Rows are points. A path goes straight from each point to the next, and from the last back to the first. The post is the endless flat space through its rows: a point in 2 columns, a line in 3, a plane in 4, and so on, so that a path can go around it. Count how often the path circles the post. Going back the other way cancels.
(in the rows, 128 means zero)

Post (2 x 3)
[[164 159 144]
 [103  85  85]]
Path (19 x 3)
[[ 83 124 144]
 [ 74 174 102]
 [102 150 105]
 [103  96 140]
 [ 75  90 133]
 [ 88 134  97]
 [161 172  58]
 [180 143  57]
 [132 160 102]
 [126 158 178]
 [112  89 124]
 [129  94 125]
 [ 55 104 127]
 [ 66 134  46]
 [167 150  85]
 [201  90 110]
 [171 113  46]
 [144 183  91]
 [ 38  88 103]]
Times around: 0

Post (5 x 6)
[[ 75 220 104  94 139 107]
 [108 120 126 144 131 227]
 [ 95 191 185 130 151  94]
 [107 124 161 121 129 116]
 [129 128 176 175  96 105]]
Path (23 x 6)
[[108 141  51  53  67 163]
 [133 131  81  97 106 102]
 [119  83 129 128 143 159]
 [ 66  91 109 133 128 141]
 [ 73 188 195 161 101 140]
 [105 148 213 110 151 135]
 [158 114 150  78 144  68]
 [148 157 183 152 165 114]
 [104 169 123 132 143 108]
 [ 75 176 173 154 156 138]
 [ 44 170 159  56 136 153]
 [126 159 173 142 112 149]
 [ 93 120 137  35 171 127]
 [178 132 194 206 111 107]
 [ 78 215 127 150 185 117]
 [ 83  90 169 149 127 101]
 [ 64 171 156  78 105  96]
 [164 147 138 141  57 129]
 [151 163  79 157 102 130]
 [132 168 208 239 130 122]
 [ 80 133 219 147 183 158]
 [ 69 218 194 132 159 146]
 [100 171 170 148 110 154]]
Times around: 4

Post (10 x 11)
[[150 166  72 146 100 138 184 101  77 143  40]
 [128  89  84 190  83 104 181 147  81 215 105]
 [ 87 187  54 154 182 140 172 127  48 138  77]
 [165  88 169  71 135 156 150 152 206 125 119]
 [170 102 174  63  89 132 120  96 156  97 186]
 [ 28 178  65 149 105 171 238 128  64 112  80]
 [163  94 179 141 126  87 126 112 167  75 106]
 [186 196 127 161 142 106 155 134 187  87 121]
 [148 149 135 165 128 153  83 138 165 105  99]
 [170  85 142  96  82 109 140 190 126 128 110]]
Path (17 x 11)
[[119 108  78 112  97 167 188 100 107  92  71]
 [149 169 117 143 142 176 206 223 178 100  53]
 [163 157 130 109 112 158 149 156 144 155 107]
 [ 93 163  99 155 152  85 218 164 133 152  69]
 [125 208  80 172 119  40 168 166 128 126 103]
 [134 189 100 139 128 130 161 199 129 189  94]
 [177 136 122  61  81 126 138 134 163 136 158]
 [188 149  58 107  89 140 137 143 100 156 139]
 [146 104 170  82 130 166 123  92 136  79 161]
 [171 170 134 188  83  95 189  90  64 110 126]
 [140 124  85 140 179 179 175  93 118 120 138]
 [132  88 134 178 115  74 139 192 160  68  90]
 [192 125  87 196 121 135 225 104  80 181  86]
 [208 160 141 120 125  87 140 180 115 169 202]
 [154 115 112 132 127 150 121 134 147 206  96]
 [169 165  95 207 118  55 127 116 152 118  76]
 [113  52 102 153 169 166  77 177 182 129 139]]
Times around: 2

Post (13 x 14)
[[159 151 140 114  98 153  81  94 113  86 161  79  91 175]
 [142 168 116 145 108 190 163 123 123 164 119 117  98 140]
 [146 165  91 104 131 164  77 142 155 177 121 135  99  82]
 [156 106 120 172 125  94 141 127 174 144 107 124 142 128]
 [177 147  80 117 134 195 216  45 127 194 126  84 106 139]
 [104 144 172 102 132 148 133 144 107 119 121 161 117 180]
 [140  98 140 150  58  93  98 116 148 107 174 130 118 183]
 [123 102 154 116 117 171 155 133 160 145 126 104  84 126]
 [177 104 159 144  63 162 116 116 122 116 141 168 175 136]
 [105 115 118 139  99 127 150 151 155 121 109 111 154 156]
 [ 88 105 119 161 136 137 115 147 138 157 137  99 109 144]
 [125 136 152 110 110 124 146 160  98 167 104 134 104 142]
 [103 100 153 133  92 152 158 160  85 110 123 172 101 138]]
Path (26 x 14)
[[148 139 159 180 153 150 152  91 170 135 148 183 109 160]
 [133 175 138 114  79 100  80 106 178 147 128 154 183 162]
 [108  55 156 159  82 143 148 125 160 138 121  87 123 153]
 [117 111 129  74  86 148 107 148 136 160 130 134 117 152]
 [155 163 125 100 125 193 108 154 157 183 124 137 166 126]
 [150 191 154 142  96 148 150 147 108  82 175 139  85 179]
 [128 188 102  74 111 197 168 101  71 171 124 140 143 143]
 [130 147 140 132  52  91 136 170 142  71 108 150 180 123]
 [126  87 207 129  54 128 132 192 133  99 173 162 132 114]
 [101 105 102 170 166 115 147 126 162 158 140  94 114 168]
 [187  75 182 135  92 123 128 136 152  81  86  90 130 167]
 [127 135 135 125 113 174 103 156 152 110 117 114 133 157]
 [113  97 116  96  79 169 114 183 138  80 145 146  87 106]
 [133 128  91 175 103 110 186 176 112 249 144 165 159 100]
 [109 141 134 122 103 123 169 141 146 151  89  87 161 132]
 [105 149 146 186 114 159 147 113 115 126  93 121  90 169]
 [171 145 155 136  76 140 133  92 154 203 118 110 128 158]
 [142 154 122 143 139 175  89  72 156 146 102  96 100 174]
 [134 130 128 169  98 153 121 145 101 130 125  93  79 179]
 [153 131 146 171 129 128 126 188  94  92  93 184 159 117]
 [107 150  99 113  76 136 136 143  33  96 155 181 115 141]
 [ 79 110 141 166  98 142 110 161 118  96 138  77  69 108]
 [164  71 140 138  76 129 158 101 136 215  80 155 130  89]
 [ 88  92  81 158  90 203 143 156 101 120  83 142 127 125]
 [126  88  66 130 145 205 200 106 131 139 111 114 122 122]
 [171 149 147 113 143 135 117 134 109 124 140 146 169 139]]
Times around: 3

Post (17 x 18)
[[ 93 159 132 132 104 175 128 108 150  92 118 135 152  88 106 105 115 154]
 [189  83 130 153 169  66 103 126  91 108  86  81  95 134  90 109 176 105]
 [119 147 163  93 155 109 113 133 130 160 120  91 139 119 164 101  95 131]
 [123 113  65 119 103  82 111 156  59 125 163  87 171 145  15 199 109 134]
 [124 109 132 121 100 130 181 117 146 149 135 144 116 180 174  85 107 129]
 [109 109 120 124 147 109 107 104 167 104 101  89 113 131 192  95  96 125]
 [133 136 114 115 155  89 119  91 123 110 143  68 102 133 172 133 151 132]
 [ 95 145 160 108 103 163 125 141 116 161 141 152 168 144 174  93 199 136]
 [117 121 107 134 132 139 120 133 180 130 149 186 119  98 139 122 118 156]
 [149  99 164 137  58 171 146 143 123 158 133 171  98 179 194 126 156 116]
 [172  68 156 196  78  91 173 122 163 130 136 226 180  94 116 124 142 153]
 [ 78 137 157 124  96 117 129 158 133 109 165  69 141 145  80 145 165  90]
 [110 127 149 164 148 102 132 133 110 101 125 165 166 133  93 143  84 112]
 [ 96 146 150 132 119  93 128 142 124  98 112 197 126 137 132 127 127 198]
 [133 117 137 106 103 127 139 128 147  89 100 168 125 132 179 123  98  89]
 [119 127 107 138 113  93 121 121  99 146 151 127 134  89 159 117 103 112]
 [124 169  94 172 103 118 147 178 136  98 152 137 160 107 109 145 134 148]]
Path (31 x 18)
[[167 101 143 164 143 135 124  66  80 120  56 118 169 167 158  80 153 138]
 [119 173 124  69   7 135 115 117 127  99 118 177 111  97 141 127 101 172]
 [133 153  44 112 155  83  99  93  97 132 133  70 124 122 111 178  74 144]
 [126 159 101 141 125 111 107 107 113 136 121 138 160 125 126 130 126 140]
 [172 121  40 160 189  10 115 150 170  96 125 108 129 131 120  98 123 127]
 [ 88  91 122 121 131 100  88 133 174 103 121 135 143  82  30 102 103 174]
 [122  68 104 132  71 106 127 152  93 196 178 167 108 136 121 127 148 164]
 [107 144 121 121  31 175 207 173  78 227 188 153 186 153 139 151  61 172]
 [145 100 144 128 156 118 150  65 108 128 102 168 131 173 173 102 195  98]
 [108 158  83 147 119  59 154 127 187  51 151  99 186 144  82 177 108 121]
 [171 109 101 121  95  99 100  94 146  94 145 127 121  96 112 108 219 171]
 [126  83 156 123 137 178 114  91 165  60  95 136 170 117 156  91 113  77]
 [101  86 163 128  58 114 161 138 156 123  85 115 175 128 106  79  86 187]
 [ 91 112 132 149 105 127 180 124 198  63 101 190 127 105 195  87 120 118]
 [106  93 112  85 114 136 133 122 157  62 147  86  95 146 122 150 165  93]
 [176 101  70 201 191 167 103  82 120  81  95 168  95  44 103 107 137 123]
 [ 79 166 137 173 162 131 150 155 155 135 147 184 118 123 102 134  78 111]
 [168 172  98 204 145  97  89 163 132  94 112 151 130 106 111 162 116 163]
 [163 130 200 105  89  82 126 128 154 155 154 152 182  53 173 122 157 129]
 [141  95 122 145  67 137 172  70  77  49 126 201 130 156  90 142 121 112]
 [138 144 196 111 124 154 128 160 146 128 140 151 170 127 168 178 142 139]
 [ 51 125  75  69  75 162 113 106  82 163 148  92 118 128 157 137 116 112]
 [ 73 122  64  94  57 127 134 142 201 128 182  75 114 149 141 151 161 126]
 [ 84 137  87  77 118  60 163 136 186 108 150  75 135 213 115 127 127 144]
 [ 91 117 121 174  80 164 138 117 148 140 125 141 175 183 120  89 127  84]
 [200 154  98 148 134  85  92 163  90 128  95 147 112 152 165 159 205 148]
 [171 153 138 122  84  70 126 162 141 113 111 126 145 130 177 118 118 125]
 [123 113 140  70  77 142 136 137 195 120 183 121 148 142 157 124  92  78]
 [114 115 145  83 172 169 125  79 143  18  72  80 104 177 165  98 135 116]
 [141  73 102 148  96 113 163 125  85 133 150 138 146 124 108 153  98  79]
 [130 160  61 111 119 127 167 127  59 168 195 122 141 175 106 192 169 143]]
Times around: 4
